Each row is a point. To make a cloud, some directions were put in groups of two or more. Within a group, all points are equally far from the middle, so they leave a hole (a ring in 2 directions, a hollow ball in 3). The other directions are filled evenly. Then the cloud was stretched, turned, moved and blurred a little. Count the holes, and give their numbers of directions, smallest first.
In the rows, 128 means zero.

Cloud (21 x 3):
[[169 162 127]
 [ 96 187  91]
 [127  85 172]
 [148 115 102]
 [150  87  86]
 [123 102 121]
 [163 151 164]
 [157 155 138]
 [137 128 126]
 [113  77 133]
 [141 122 188]
 [119  95 171]
 [179 127 103]
 [ 94 143  85]
 [174 146 150]
 [146 115 167]
 [165 123 106]
 [188  98  91]
 [174 175 109]
 [110 151 132]
 [170 173 109]]
Holes: 0

Cloud:
[[110 148 175 148]
 [134  81 128 170]
 [116 157 171 152]
 [102 117 174 115]
 [128  83  88 103]
 [ 91 119 118 174]
 [118 158 166 161]
 [136  79  91 154]
 [154 158 100  93]
 [105 119 178 127]
 [160 138  83  98]
 [165 126  72 150]
 [157 142  76 104]
 [103 129 157 173]
 [108 165 101 102]
 [113 157 107 176]
 [ 79 115  93 142]
 [164 160 120 176]
 [175 114  99 168]
 [121 164  78 119]
 [188 137 149 147]
 [151 171 154 161]
 [ 91 132 109 171]
 [155  95  76 144]
 [145  84  84 149]
 [156 106  91  92]
 [126  90 162 161]
 [107 151 173 125]
 [ 85 130  99 161]]
Holes: 2 (2, 2)

Cloud, 27 rows:
[[120 129 101 163]
 [120 115 155 158]
 [168 130 119  84]
 [ 84 104  84 163]
 [152 180  94 145]
 [120 123 137 101]
 [ 86 148 167 105]
 [170 135 159 115]
 [ 94 134 113 143]
 [119  93 156  94]
 [123 171 163 122]
 [121 170 183 119]
 [126 117 122  66]
 [164 186 184 107]
 [121 166 172  88]
 [118  99 115  69]
 [105 184 144 101]
 [141  90 162 117]
 [168 165 102  95]
 [129 206 103 105]
 [188 158 174  79]
 [120 128 114 135]
 [168 120 158 152]
 [157 121 164 155]
 [ 99 174 115 136]
 [116 154 112 124]
 [136 121 168  63]]
Holes: 0

Cloud:
[[166 146 114 164 168 168]
 [105 165 175 105 124 157]
 [103 174 120 120  84 125]
 [136  73  99 141 126 149]
 [107 144 116 192 120 132]
 [170 157 116  93 164 133]
 [127 130 175 140 141 103]
 [139 147  69 163 168 153]
 [168 115 170 184 121 165]
 [144 184 108 158 122  87]
 [ 85  86 124 159 100 120]
 [107 121  89  93  97 123]
 [106  89  88 130 102 138]
 [161 123 125 188 142 117]
 [157 141  91 106 118  81]
 [ 96 128  53 152 140 126]
 [ 83 161 156 130  79 145]
 [ 68 130 105 104 138 154]
 [163 135 108 107 169  83]
 [ 84 104 112 136 116 170]
 [111 188 110 138 103  95]
 [171 140 137 117 110  97]
 [ 78  97 132 159  98 129]
 [105 169  76 109 107  76]
 [ 88 157 144 119 170 171]
 [110 140 111 199  93 123]
 [ 70 139  64 161 134  93]
 [142 134  73 131 104 141]
 [122 170  63 110 130 106]
 [162 144 118 112  97  86]
 [ 90 164 141  92 141 141]
 [114 118 151  95  59 117]
 [145 137  57  98 140 137]
 [ 97 179 154 140 105 141]
 [126 105 171 173 135 150]
 [104 135  66 150 110 128]
 [146  88 117 186 126  94]
 [138  87 150 125  78  81]
 [161 147 123 198 100 111]
 [165 131 182 135 118 119]
 [159 112  72 116 125 114]
 [ 95 177  70 137 130 101]
 [105 139  88 191 170  88]
 [158 117  66 140 121 102]
 [106 180 152 125 115  93]
 [158  86 172 158 115 136]
 [103 120 124 170 178  92]
 [128 110 125 195 113 155]]
Holes: 1 (4)

Cloud:
[[100 100 159 147  60 167 125 129]
 [106 100 170 134  68 156 176 147]
 [135 111  70 111 150 157 116  78]
 [144 101 146 154 115 173 111  77]
 [118 152 102 106  83 104 170  85]
 [119  54 126 117 119  79 166 108]
 [ 61 127 108 146 103  96 152 106]
 [113 153 142 147 175 135 136 133]
 [ 92  72 119 127 115 143 106  84]
 [125  92  85  87 147 102 115 110]
 [136  70 146 124  75 151 134  85]
 [192 110 134  89 131 124 122 129]
 [128  67  99 119  91  77 122 124]
 [129 124  94  82 114 141 174 175]
 [108 139 137 178  85 166 130 145]
 [177 107 160 129 127 126 169 157]
 [211 128 140  99 141 122 162 120]
 [168 182 102 158 137 139 174 118]
 [186 141  99  90 128 128 182 128]
 [112 136 168 142 138  81 175  79]
 [ 78 106 142 142 161 103 172 115]
 [ 97 128 140 139 101 192 151 137]
 [143  85 162 126 157 136 113 133]
 [156  69 135 105 141 132 105 101]
 [123 134  68 142 129  79 144 110]
 [ 73 125 135  99  64  99 156 147]
 [ 84 120  96 116 152 124 182 165]
 [116 131 123  73  94 133 178  87]
 [116 102 162 155  63 115 112 124]
 [164 107 150 124 150  84 115 124]
 [123 100 131 173 116 141 188  67]
 [148 136  92 101 158  93 180 139]
 [177 131  77 160 111 105 167  95]
 [121 160 132  97  81 150 128 118]
 [179 112 109  85  89 125 127 123]
 [163 154 116 149 151 140 161 169]
 [135 113 155 115 123 162 205  77]
 [ 95  78  95 132  82 106 192 117]
 [137  57 147 117 120 172 136 159]
 [ 95 108 159 172  62 107 135 137]
 [123  98 107  67 141 124 127  68]
 [ 69 122 110  94  79  90 121 145]
 [164 166 132 167 154 152 160 132]
 [149 120 160 135 112 187 161  67]
 [ 55  97 109 126 147 102 167 154]
 [137  68 143 156  66 102 151 116]
 [139 171 121 126 127 168 104 122]
 [150  76  99 152  82 164 128 100]
 [103 115 153 153 147 166 148 173]
 [153  94  80 123 164 163 125  88]
 [103 101  89 127 139 125 205 130]
 [150  88  78 138 112 177 167 119]
 [139  74 156 125 116  87 109 148]
 [ 83 126 150 133 102  91  96 159]
 [130  79 136 180  68 109 131 124]
 [113 121  94  87 144 170 167 138]
 [151 176 116 153 175 131 118 111]
 [140  69 116  99 104 157 117  85]
 [152 167  81 116 142 142  97  96]
 [138 114  95  84 143  72 170  92]
 [ 76 143  89 154 140 119 161 145]
 [165 128 184 109 141 128 168 120]
 [132 110 134 170 127 175 173  73]
 [177 146 115 129 101 123  92  90]
 [101 100  99  68  90  97 143 147]
 [141 157  67 122 174 151 139 107]
 [104 121 161 129 123 150 190 165]
 [138 131 154 126  88  81 152 154]
 [150 103  89 191  91 141 124 159]
 [147  99  69 117 138 166 141 166]
 [149  63 123 107 120  84 133 151]]
Holes: 2 (3, 4)
